Each point is reached from the start by the listed moves, each made 0, 1 or 2 times, or once backwards (-1), plus a little noise. Say if it took an odd or an even number of moves. Then give how often each move was made.
(in the rows, 128 means zero)

Moves:
(1): 164 126 129 113
(2): 127 172 132 116
(3): 128 123 177 133
Start: 114 148 121 125
Points:
78 94 215 165 => even (-1, -1, 2)
190 149 76 90 => odd (2, 0, -1)
150 234 131 88 => odd (1, 2, 0)
145 194 79 93 => odd (1, 1, -1)

Moves:
(1): 171 124 138 121 135 134 118 126 132
(2): 133 162 126 132 117 132 134 130 131
(3): 112 132 170 131 133 130 119 131 102
(4): 131 124 125 166 121 130 117 114 130
(5): 128 138 119 137 165 132 125 137 124
(6): 119 127 125 122 132 162 121 126 137
(7): 127 125 138 141 127 142 167 132 127
(8): 133 121 120 131 119 132 125 156 121
(9): 123 126 143 130 129 117 126 149 167
Start: 144 142 127 116 120 137 124 145 147
Points:
95 159 55 154 183 182 75 163 219 => odd (-1, 0, -1, 1, 2, 2, -1, 0, 1)
120 152 95 194 141 64 84 139 249 => even (-1, 0, -1, 2, 1, -1, -1, -1, 2)
135 172 78 187 110 128 128 181 82 => even (-1, 1, 0, 1, 1, -1, 0, 2, -1)
172 136 93 186 96 106 66 120 101 => even (0, 0, 0, 2, 0, -1, -1, 1, -1)
102 155 136 167 139 92 81 173 105 => odd (-1, 0, 1, 1, 1, -1, -1, 1, 0)

Moves:
(1): 147 111 126 143 123 112 109 122 134 122 143 133 135 117
(2): 135 149 157 147 136 118 145 124 125 112 133 129 130 123
(3): 148 122 150 124 127 120 118 125 124 141 119 122 122 139
(4): 117 141 139 138 135 127 124 102 127 133 110 118 132 133
(5): 131 125 127 133 151 137 132 126 131 121 115 144 134 134
(6): 122 122 130 121 114 134 118 124 140 106 130 129 124 124
(7): 145 125 125 136 129 140 153 117 136 127 126 120 136 121
(8): 125 120 135 142 123 129 128 145 129 135 119 117 102 127
(9): 130 137 132 135 123 118 142 129 152 131 120 128 122 128
(10): 136 136 124 128 135 150 122 131 120 138 133 137 127 124
(11): 117 120 128 128 136 131 127 127 149 141 153 121 126 137
(12): 121 122 134 142 112 131 141 128 114 124 127 141 123 132
(13): 123 130 134 133 124 125 125 145 130 128 138 125 150 131
(14): 137 139 117 121 124 122 126 132 127 131 132 117 120 164
Start: 135 129 129 122 129 110 128 121 139 130 114 129 129 135
Points:
87 172 163 147 48 82 162 93 193 125 35 53 11 216 => odd (-1, 0, 0, 2, -1, 2, 0, 2, 2, -1, 0, 1, -1, 2)
107 31 109 181 41 118 190 148 228 122 193 117 129 83 => odd (1, -1, -1, -1, -1, 1, 2, 1, 1, -1, 2, 2, 1, -1)
193 145 186 200 53 24 134 142 210 56 174 71 138 162 => odd (2, 2, 0, 0, -1, 2, 1, 1, 1, -1, 0, 0, 2, 2)
84 162 109 155 211 140 97 125 138 181 133 115 132 249 => odd (0, 0, -1, 2, 2, -1, -1, 1, -1, 1, 2, 0, 1, 2)
60 199 156 142 134 125 124 125 176 120 40 122 120 93 => even (-1, 0, -1, 2, 0, 1, -1, 1, 2, 1, -1, -1, 1, -1)
149 116 112 192 141 79 118 95 208 191 153 99 179 233 => even (2, -1, 0, 2, 1, -1, 1, 0, 1, 0, 2, 1, 2, 2)
169 165 86 137 193 113 125 28 107 116 73 122 178 147 => odd (1, 0, -1, 2, 1, -1, 1, -1, -1, 0, -1, -1, -1, 1)
